Each row is a point. Examples show where two turns around zero, p and q, send a point. Where does a point land after both, in the order given? Backwards means that the second turn is done in reverse. Each puzzle has new turns, and all numbers are rounded.
In the rows, zero is written as 128.

Turn p:
[135 139] -> [137 138]
[94 86] -> [88 92]
[133 164] -> [139 163]
[150 124] -> [149 120]
Turn q:
[ 98 115] -> [106 104]
[122 165] -> [108 159]
[127 117] -> [132 118]
[181 137] -> [173 158]
[113 106] -> [123 102]
Where do these land?
p, then q: [163 119] -> [164 128]
p, then q: [130 117] -> [133 118]
q, then p: [ 99 121] -> [102 114]
q, then p: [150 109] -> [154 115]
p, then q: [ 97 173] -> [ 87 164]

Turn p:
[ 80 118 117 138  94 125] -> [126 135 124 160  76 122]
[108 104 158 144 126 119] -> [125 108 163 146 112 129]
[157 124 127  97 135 160] -> [119 134 119  87 140 158]
[134 112 123 146 113 145] -> [147 114 121 130 114 147]
[164 169 131 135 138 138] -> [158 150 123 112 168 128]
[172 154 116 113 146  97] -> [131 128 111  99 171  93]
[135 197 139  74 123  97] -> [116 191 135  91 148  74]
[ 89  87 117 159 152 147] -> [109 100 127 179 117 164]
[114  89 124 145 126 123] -> [121  94 129 147 108 136]
Turn q:
[149 109 124 144 125 132] -> [149 124 129 139 129 151]
[101 122 132 116 122 110] -> [105 105 127 125 133 115]
[154 168 159 114 126  87] -> [157 120 160  98 112  83]
[ 64 139  72 140 113 146] -> [ 65 137  90 172 104 123]
[134 120 136 128 165 139] -> [142 145 116 123 160 127]
[143 106 139 164 127 135] -> [148 127 145 155 142 152]
[156 119  74 113 110 113] -> [147 107  89 125  84 144]
[152 136 155  72 158 138] -> [141 145 123  61 149 121]
[ 98 133 160 162 106 152] -> [ 97 143 172 157 138 136]
Where do these land?
q, then p: [144 116 214 151 139 131] -> [115 124 196 109 184 143]
q, then p: [142 146 104  98 110 129] -> [128 143 109 106  94 118]
q, then p backwards: [136 119 147 122 115 114] -> [142 112 149 131 127 125]
q, then p: [ 63 153 101 116 126 121] -> [109 131 117 181  95  91]
q, then p: [123 146 110 136 132 140] -> [144 142 117 140 125 115]
p, then q: [150 112 135 108 134 116] -> [115 110 116 107 145 128]
q, then p: [154 127 109 151 138  94] -> [157  91 113 113 136 121]
p, then q: [ 88 119 134 180 114 125] -> [152 126 168 170 121 152]
p, then q: [154 115  98  90 145 182] -> [ 87 167  78 108 122 145]

Turn p:
[123 115 101 105  98 132 157 151 114] -> [112 128 112 117 103 104 146 162 103]
[135 138 155 162 126 129 142 159 146] -> [146 110 125 162 108 152 136 140 151]
[158 122 121 130 113 133 161 115 120] -> [158 123 134 111 109 125 146 135 104]
[144 110 121  98  99 139 102 151  94] -> [105 116 136 123 107 100  89 145  96]
[128 130 109 139 132 139  87  83 132] -> [128 140 118 102 141 138 101  79 123]
[139 154 131  98 153 145  91 110 133] -> [126 148 141 115 166 148  87 128 121]
[101 141 167 160 131 114 157 109 165] -> [136 141 143 144 120 164 173 111 171]
[122 102 133  96 173 155 130 142 137] -> [111  99 136 101 168 130 123 160 144]
[ 82 147  98 159 146 105  95 113 131] -> [108 150  87 148 156 125 129  78 144]
[142 118 132 108 122 100 123 153 133] -> [133 135 137 137 120  97 114 152 142]
[134 130 141 152 114 119 162 122 103] -> [144 117 141 146 109 126 162 118 108]
Turn q:
[134 110 132  93 157 122 225 116 110] -> [167 134  72  97 174 146 188 102 132]
[108 135 134 142 103 122 100 106 135] -> [ 99 117 148 128  96 128 121 118 118]
[133 124 136 148 159 119 114 116 155] -> [122 108 147 129 146 112 110 106 149]
[138 108 135 147 124 122 121 134 123] -> [147 119 139 133 115 111 129 130 133]
[100 136 142 142 140 125  89 119 115] -> [107 109 161 133 130 116 117 128  97]
[134 134 132  87 135 125 151 126 147] -> [120 143 100  95 147 138 128 126 140]
[177 122 136 105 116 117 107 144 117] -> [155 166 126 111 114 103 102 141 130]
[143 185 129 145 105 133 112 115 122] -> [ 99 174 157 151 113 135 126 116 124]
[120 127 104 123 117 129 139 109 117] -> [129 127 108 137 117 147 132 113 113]
[122 117 114 112 115 197 147 115 117] -> [152 127 129 124 126 201 133 142 122]
[122 106 111 146 160 107  97 152 134] -> [133  95 126 151 142  92  98 139 128]
[104 132 132 145 105 119 134 183 145] -> [105 118 122 145 117 109 151 176 150]
Where do these land?
p, then q: [153 142 100 121 119 118  76 114 156] -> [100 157 137 135 121 127  69 118 114]
q, then p: [171 105 134  97 137 148 151 132 157] -> [151 149 119  96 145 142  91 162 139]
p, then q backwards: [ 89 163 143 142 140 128 122 137 148] -> [128 164  99 137 128 150 155 130 147]
p, then q: [103 109 159 142 117  93 131 116 128] -> [103 117 135 110 114 126 158  99 152]
q, then p: [114 134  98 142 124 104 148 154 140] -> [134 125  84 132 121 117 152 117 144]
q, then p: [119 154 109 108 124 120 115 118 114] -> [106 132 116 142 140 130 127 109 102]
q, then p: [132 135 154 134 109 121 161 157 132] -> [142 145 119 137 121 132 159 165 139]
p, then q: [104  66 146 142 136 145 121 157 103] -> [136  59 108 102 104 114 138 132 129]
p, then q: [147 141  84 130 125 146 133 108 121] -> [149 156 107 138 134 139 111 123  96]
p, then q: [110 135 158 119 131 179 102 102 106] -> [132 100 164 100 139 161 130 139  88]
p, then q: [166 124 123 129 146 104 147 112 104] -> [160 153 128 117 137  94 132 105 128]
